Each row of a before or after table is a point. One or more steps were done to the points. Then noise was added and the rows were shuffled. The steps act on columns, c1 being the first. Write out the steps. A step turns or swaps two columns, mirrors them in a line or flattens them onto one, adds a multiple of one to another, or multiplies or shifts one. Angles are multiples of 10 degrees, from the lower column toward the higher: turns from -170 to 170, lines from 10 to 170 but not 90. Use the fewest steps. Two steps may share a column if one is a turn and the other turns, adds or multiplies; they go together, in the order done. Otherwise the lowest column goes first.
In the rows, zero is written as 128.

Before (12 x 3):
[[144 200 134]
 [103 112  99]
 [152 133 105]
 [ 85 131 154]
 [105 182 122]
 [165  94 118]
 [141 130 182]
 [120 122 145]
 [134 129 114]
 [ 92 200  93]
 [124 120  77]
 [116 140  99]]
After (12 x 3):
[[146 173  57]
 [128 104 110]
 [129 138 149]
 [ 89 118  90]
 [166 131 167]
 [116 141  96]
 [127 121 122]
 [188 133  82]
 [129 174 145]
 [113  82 140]
 [ 89 137 116]
 [151 162  86]]
Steps: turn c2 and c3 by -40 degrees; turn c1 and c2 by -70 degrees

Before (11 x 9):
[[124 150 108  93 105  86 100 160  89]
 [129 104 151 124 152 148 116 106 110]
 [120 139  93 120 122 117 133 144 149]
 [156 114 156 144 137  96 131 168 102]
 [103  92 134 124  94 110 163 119 130]
 [134 143 149 125 125 134 147 114 127]
 [ 96 142 155 102 137 125 165 155 142]
 [108 146 138  83 130 103 141 132 156]
 [ 92 150 161 143 137 107 137 110 144]
 [ 89 140 139 150 130 150 139 101 144]
 [ 99 140 115  93  94 138 113 139 159]]
After (11 x 9):
[[123 146  69  93 154 100 117 239  89]
 [133 130 190 125 145 127 133  90 127]
 [120 130  23 119 140 124 131 174 150]
 [ 96 115 210 101 141 135 144 193 142]
 [ 91 125 160 150 140 140 134  47 144]
 [156 123 211 145 113 114 128 249 101]
 [109 122 158  82 145 104 134 158 155]
 [102 168 145 123 100 109 142 121 129]
 [129 107 196 124 100 138 123  59 111]
 [ 93 115 225 141 148 100 131 105 143]
 [100 159  89  92 146 142 122 144 159]]
Steps: turn c2 and c5 by 100 degrees; multiply c3 by 3; turn c6 and c8 by -20 degrees; multiply c8 by 2.5; multiply c7 by 0.4

Before (8 x 14):
[[104 125 141 155 152 116 150 145 110  94  99 114 165 126]
 [108 140 142 134 138 143  97 160 148 122 150 147 114 115]
 [112 126 142 147 133  80 126 163  97 143 114 152 118 113]
 [108 145  98 133 143 144 153 130 134 145 142 121 122 120]
 [151  90 129 162 157 127 114 121 132 110 114 105 148 146]
 [128 112 135 130 145  96 140 120 136 131 157 168 103 135]
 [138  95 156  98 127  92 103 148 146 150 139 130 166 171]
 [123 154 148 100 182  97 126 123 113 151 152 145 136 168]]
After (8 x 14):
[[137   9 145 136 123 141 128 136 130 140 150 149 167 167]
 [119  93 124 138 182  94 145 110 128 137 141 155 141 168]
 [148  77 143 200 156 163 135 131 128 115 112 116 149 147]
 [107 186 111 170 141 121 170 121 125 133 141  99 125 119]
 [106 173 113 175 138 126 120 141 129 130 166 152 112 110]
 [118  21 120 184 136 110 146 161 128 135 144 154 122 113]
 [127  40 100 171 139 125 159 103 131 128 146 163 104 135]
 [104  98 145 196 155 127 170 162 126 118 119 132 169 128]]
Steps: turn c2 and c6 by -60 degrees; multiply c2 by 2.5; turn c3 and c12 by 50 degrees; shift c4 by 40; shift c7 by 20; turn c8 and c11 by 40 degrees; multiply c9 by 0; multiply c10 by 0.4
